Each row of a before or after table is a point. The points were changed in one or more steps. Then noise was added and the rows were shuffled. The steps act on columns, c1 being the first. Name the steps. A step turns or swaps two columns, mirrors them in a line or flattens them onto one, adds a multiple of one to another, or multiplies or shifts one. Angles are multiples of 10 degrees, from the lower column toward the higher: turns from -170 to 170, lines from 10 to 170 but not 90. Use the fewest steps. Two steps may share a column if one is a turn and the other turns, adds or multiplies; they go together, in the order done. Otherwise the lowest column goes first.
In the rows, zero is written as 128.

Before (11 x 3):
[[149 125 128]
 [128 124  95]
 [157 151  85]
 [148  98  81]
 [136 102 154]
 [118 152  79]
 [144 165 129]
 [ 89 103 121]
 [ 97 145 154]
 [ 91 154  77]
 [115 135 167]]
After:
[[ 97 140 155]
 [129 132  95]
 [144 163 135]
 [148 107  80]
 [ 90 161  82]
 [117 130 169]
 [147 128 129]
 [ 88 103 118]
 [155 160  92]
 [137  98 152]
 [119 157  89]]
Steps: turn c2 and c3 by 10 degrees

Before:
[[130 166 147 158]
 [ 96 106 108 117]
 [188 102 187 133]
 [163  81 130  91]
 [121 136 108 102]
 [180 109 116 134]
 [129 112  82 115]
 [125  88 120 101]
 [133 149 112 146]]
After, 9 rows:
[[186 123 186 102]
 [126  88 122  73]
 [129 168 148 128]
 [120 134 109  73]
 [133 150 112 116]
 [129 109  83  82]
 [ 97  93 108  86]
 [179 121 116 103]
 [165  90 132  59]]
Steps: add 0.3 times c1 to c2; shift c4 by -30

Before:
[[122 136 142  94 142 134]
 [ 88  90 159 144  94 106]
 [133 130 164 181 114 161]
 [ 93  88 152 165 136 150]
 [107 106 100 147 100 103]
 [140 165 100 161 132 109]
 [ 97 143 120 112 109 125]
 [ 86  99 133 158  96 122]
 [123 115 141 132 137 116]
 [161 121  69 119 136 168]
 [139 153 159 180 143  92]
 [128 103 126 127 148 127]
 [ 81 115 151 143 158 140]]
After (13 x 6):
[[ 82 100 105 133 115 149]
 [113 126 118 150 117 118]
 [104 133 134 129 109 127]
 [155 134 101 234 107  92]
 [166 134 155 191 129 109]
 [135 120 115  84 112 133]
 [ 90  91 117 168 159 120]
 [107  84 112 127  94 139]
 [139  93 133 115 149 125]
 [ 84  96  91 176 155 107]
 [104 111 149 186 160 103]
 [128 160 187  59 131 169]
 [131 133  90 130 135 160]]
Steps: mirror c1 and c2 in the line at 40 degrees; turn c3 and c5 by -170 degrees; add -1.5 times c6 to c4

Before, 13 rows:
[[111 191 139 107 127 108 131 109]
 [134 165  75 134 154 113 147 102]
 [160 148 137 154 140 142 119 152]
 [161 130 138 118  74 167 146 146]
 [127 138  86 152 136 120 145 146]
 [146 109 160 144 104 153 111 116]
 [126 138 144 102  93 180  92 106]
 [159 150  92 150 152 109 147 147]
 [130 174 101 115 136 132 156  86]
 [139 161 145  90 128 127 148  99]
 [112 140 140  77 132 175 119 102]
 [176 128 138 126  99 152  92 141]
 [135 182  93 145 145 143 168 114]]
After, 13 rows:
[[169 183 113 113 157 143  91 147]
 [101 129 153 145  83 166  93 119]
 [162 174 119  87 146 134 105 115]
 [  6 128 142 142 101 152 126 126]
 [159 191 130 109 121 108 137 107]
 [106 151 107 150 162 107  93 150]
 [143 165 102 100 169 113 109 134]
 [ 67 148 124 152 133 143 114 153]
 [152 138 114 146 151 120 114 151]
 [ 86 138 148 104  96 181 158 103]
 [136 161 132  99 123 128 104  92]
 [140 140 129 102 125 177 147  76]
 [ 79 110 147 114  95 154 129 145]]
Steps: turn c1 and c7 by -140 degrees; multiply c1 by 2; flatten c3 and c5 onto the line at 120 degrees; swap c4 and c8

Before (10 x 11):
[[117 113 144  96 123 134 169 144 159 143 173]
 [191 117 123 175 162 106  93 103 149  55  67]
 [ 81 140 121 118 126  99 156 129 134 146 138]
 [126 142 139 138  90 126 108 123 153 130 122]
 [103 157 139 140 114 142 194 148 141 175 170]
 [133  80 148 153 122 155 133  74 143 152 131]
 [135 132 120 114 104 132 146 138  99 136 112]
 [104 121 174 134 128 107 151 170 135 165 149]
 [146 122 113 161 154 117  99 139 113  76 152]
 [163  96 118 172  76  76 134 113 155 132  97]]
After:
[[149 124  88 162 152 139 100 137 111  78 153]
 [118 141 102 101 124 134 169 144 160 142 174]
 [ 81  98 112 118 128 138 152 130 136 147 136]
 [131 181 143 153 125 149 133  75 141 153 134]
 [164 107 149 168  80 185 134 115 155 133  96]
 [102 122  95 140 115  96 194 147 140 175 171]
 [127 118 143 139  88 117 106 121 152 132 122]
 [136 125 135 112 104 120 147 138  97 137 115]
 [190 120 184 179 159 149  93 103 149  59  67]
 [104 118 153 133 127 147 151 174 132 168 147]]
Steps: turn c2 and c6 by -130 degrees; add -1 times c11 to c3

Before (10 x 12):
[[156 124 117 106 130 159 144 111 150 128 124 105]
 [145  95 118 126 133 125 110 159 143 121 122 110]
 [116  84 112 161 135 135 117 121 144 217 130 106]
 [132 162 114 133  33 193 118 143 143 134 146 167]
 [126 130  93  77 141 123 147 178  64 167  95 108]
 [154 141 114 193 142 119 140 200  99 122 139 104]
 [156 145 124  87 138 108 141 124  90 129 159 110]
 [131 103 106 121 138 171 113 112 132 124 151 117]
 [151 131 123  85 150 168 133 131 134 135 140 187]
 [ 95 144  98 104  92 153 149 112 142 143 137 180]]
After (10 x 12):
[[154 139 114 214 140 124 138 169  97 122 139 103]
 [151 132 122 106 148 164 135 101 139 135 141 187]
 [144  93 118 147 134 122 111 129 143 121 123 109]
 [129 103 105 142 138 168 113  82 137 125 151 117]
 [124 132  92  98 141 134 148 148  64 169  95 109]
 [132 162 114 154  36 189 119 112 153 134 146 168]
 [155 125 117 127 131 156 142  81 154 129 122 103]
 [ 96 143 101 122  91 150 149  82 144 144 138 182]
 [117  86 113 180 135 133 117  90 147 218 131 105]
 [154 147 126 108 136 117 142  94  86 127 159 110]]
Steps: shift c4 by 20; turn c6 and c9 by 10 degrees; shift c8 by -30

Before, 14 rows:
[[113 133 158 136 169  91 111 101 114 149 136 186 172 119]
 [139 119 134 179  97 145 141 137 122  89 125 102 101  96]
 [143  84 128 208 116 136 140 138 125 155 115  77 107 121]
 [ 93 147 164 136 140 110 102  95 139 179 181 173 116 128]
 [127 131 102 107 154 112  71 156 137 140 165 144 171 135]
 [164  68 147 168 128 180 166 159 132 122 124 121  91 100]
 [ 96 136 132  91 158  90 128  87 128 169 170 128 160 106]
 [ 88 105 111  97 145  88 111 148 142 119 137 151 146 169]
 [108 114  93 176 167 147 151 176 111 117 140 143 113 114]
 [148 118 135 162 158 155 142 156 107 105 141  91 115 163]
 [133 113 103 169 139 138 155 155 162 107 161 127 162 155]
 [134 107  81 151 151 165 122 118 144 110 115 121 123 148]
 [165 132 104 102  81  73 127  89  95 175 169 155 123 155]
 [ 88 112 115 118 120 137 107 118 101 146 163 141 182 155]]
After:
[[ 76  69 149 170 128 165 167 146 127 121 103 118  92 101]
 [110 129 104 102  81  63 128 125 133 187 184 157 121 155]
 [171 134 130  91 157 103 128 122 154 161 185 128 158 104]
 [112 120 133 179  95 140 141 133  95 103 121 103 101  96]
 [109 108  82 152 152 159 121 112 130 103 123 125 124 149]
 [168 146 165 137 140 123  99 135 168 161 189 171 117 126]
 [162 113 115 117 120 150 108 143 117 159 162 140 183 157]
 [154 132 158 138 169  98 110 111 129 154 151 186 173 117]
 [113  83 129 208 118 128 141 128 142 152 110  75 106 122]
 [136 132 103 107 155 111  74 174 144 131 140 143 173 135]
 [120 114 103 168 140 134 154 172 140  88 135 128 163 155]
 [ 99 118 136 162 159 145 141 158  96 124 118  92 117 162]
 [181 104 112  96 146 104 108 150 134 115 121 151 145 170]
 [137 112  93 178 165 152 151 169 105 131 105 142 111 114]]
Steps: mirror c1 and c6 in the line at 100 degrees; turn c8 and c11 by -40 degrees; turn c9 and c10 by -40 degrees

Before, 8 rows:
[[153 121 143 145 131 135 124 122 128 147 122 154  85 121 168 126 132 124]
 [139 110 123 115 166 154 129 132 129 121 121 143 132 126 110 125 126 118]
 [152 112 123 112 108 144 116 121 132 109 148 133 126 129 109 128 118 122]
 [117 112 137 128 109 138 120 115 115 134 133 123 140 142 109 137 119 123]
 [141 122 137 141 106 130 130 133 117 148 124 146 139 114 123 126 129 124]
 [135 114 124 144 106 128 128 119 131  91 122 151 126 119 118 127 111 142]
 [ 65 135 125 146 109 128 126 119 120 126 157 118 125 122 106 135 124 125]
 [146 138 134 123 128 134 117 126 112 150 102 126 140 114 110 129 129 119]]
After, 8 rows:
[[116 112 127 119 110 139 132 116 144 136 144 125 116 143  71 136 121 123]
 [140 109 133 132 166 155 142 132 127 122 109 142 117 125  73 125 129 131]
 [137 113 128 124 106 124 109 121 123  91  64 151 141 122 101 127 110 121]
 [152 113 131 118 107 143 146 119 121 110 118 134 125 130  71 129 119 133]
 [142 122 127 128 105 129 114 129 142 148 156 144 116 115 111 126 132 121]
 [ 65 135 136 126 110 127 114 118 134 127 154 119 129 120  62 135 124 132]
 [152 122 114 124 131 136 113 121 138 145 149 153 153 120 248 124 133 162]
 [147 137 131 118 128 133 135 127 145 151 137 127 114 114  76 129 130 124]]
Steps: turn c3 and c9 by 150 degrees; turn c4 and c7 by -100 degrees; add 1.5 times c10 to c11; turn c13 and c18 by -130 degrees; multiply c15 by 3

Before:
[[102 114 171 164 148 146 137 121 173 144 110 147 138 173 146 133 151 161
  129 122 153 153 106 155]
 [124 135 106  88  91 118  92 101  98 141 106  78 134  93  72 128 137 167
  116 140  84 145 134 163]
 [112 103 159 122 140 132 141 154 126 149 149 123 135 126 131 148 162 140
  107 156 149 127 111 160]
 [138  74 146 102 130 116 117 114 192 140 136 122 125 153 134 152 160 117
  113 156 180 133 141 146]
 [109 170 182 127 142 138 121 122 183 142 159 136 132 153 178 121 144 142
  128 146 151 143 114 148]
 [ 95 132 138  77 145 100 167 190 129 151 127 154 202 137 106 189 124 154
   80  70 160 157  95  78]
 [167 100  88 131 114  76 125 104 112 149 111  60 132  80 119 164 122 120
  116 135  97 118 120 147]
 [103  96 188 124 112 123 162 131 178 132 132 149 115 181 149 130 146 130
   93 139 170 102 120 115]
 [135 127 119 104  83  83 133 128  89 167  67  77 145  57 145 165 117 171
  133 139  80 189 124 163]]
After:
[[109  99 131 126 190 121 167 132 178 135 131 128 111 179 136 132 149 130
   92 142 169 102 121 116]
 [121 133 169  90 112 116  92  98 101 137 104 128 135  89 103 126 136 165
  116 140  79 143 131 164]
 [106 172 109 129 178 136 124 122 186 140 159 128 133 150 150 118 144 140
  128 145 146 143 109 146]
 [167  99 148 131  92  75 124 104 113 151 111 128 133  79 126 160 121 118
  119 133  94 119 120 148]
 [ 99 132 104  78 138 102 164 190 129 153 125 132 199 141 121 194 123 152
   82  70 160 160  96  81]
 [111 105 116 122 156 133 145 154 127 147 148 130 131 127 132 149 162 141
  106 154 150 128 111 164]
 [135  70 122 102 144 114 117 110 193 140 137 128 123 155 132 154 161 113
  115 158 179 137 145 148]
 [138 128 173 102 125  89 132 127  93 162  66 125 148  53 138 165 119 171
  136 137  80 183 119 161]
 [105 115 101 160 170 146 134 122 174 146 113 126 137 178 136 135 150 160
  130 123 152 152 108 155]]
Steps: turn c3 and c5 by 100 degrees; multiply c12 by 0; multiply c15 by 0.4
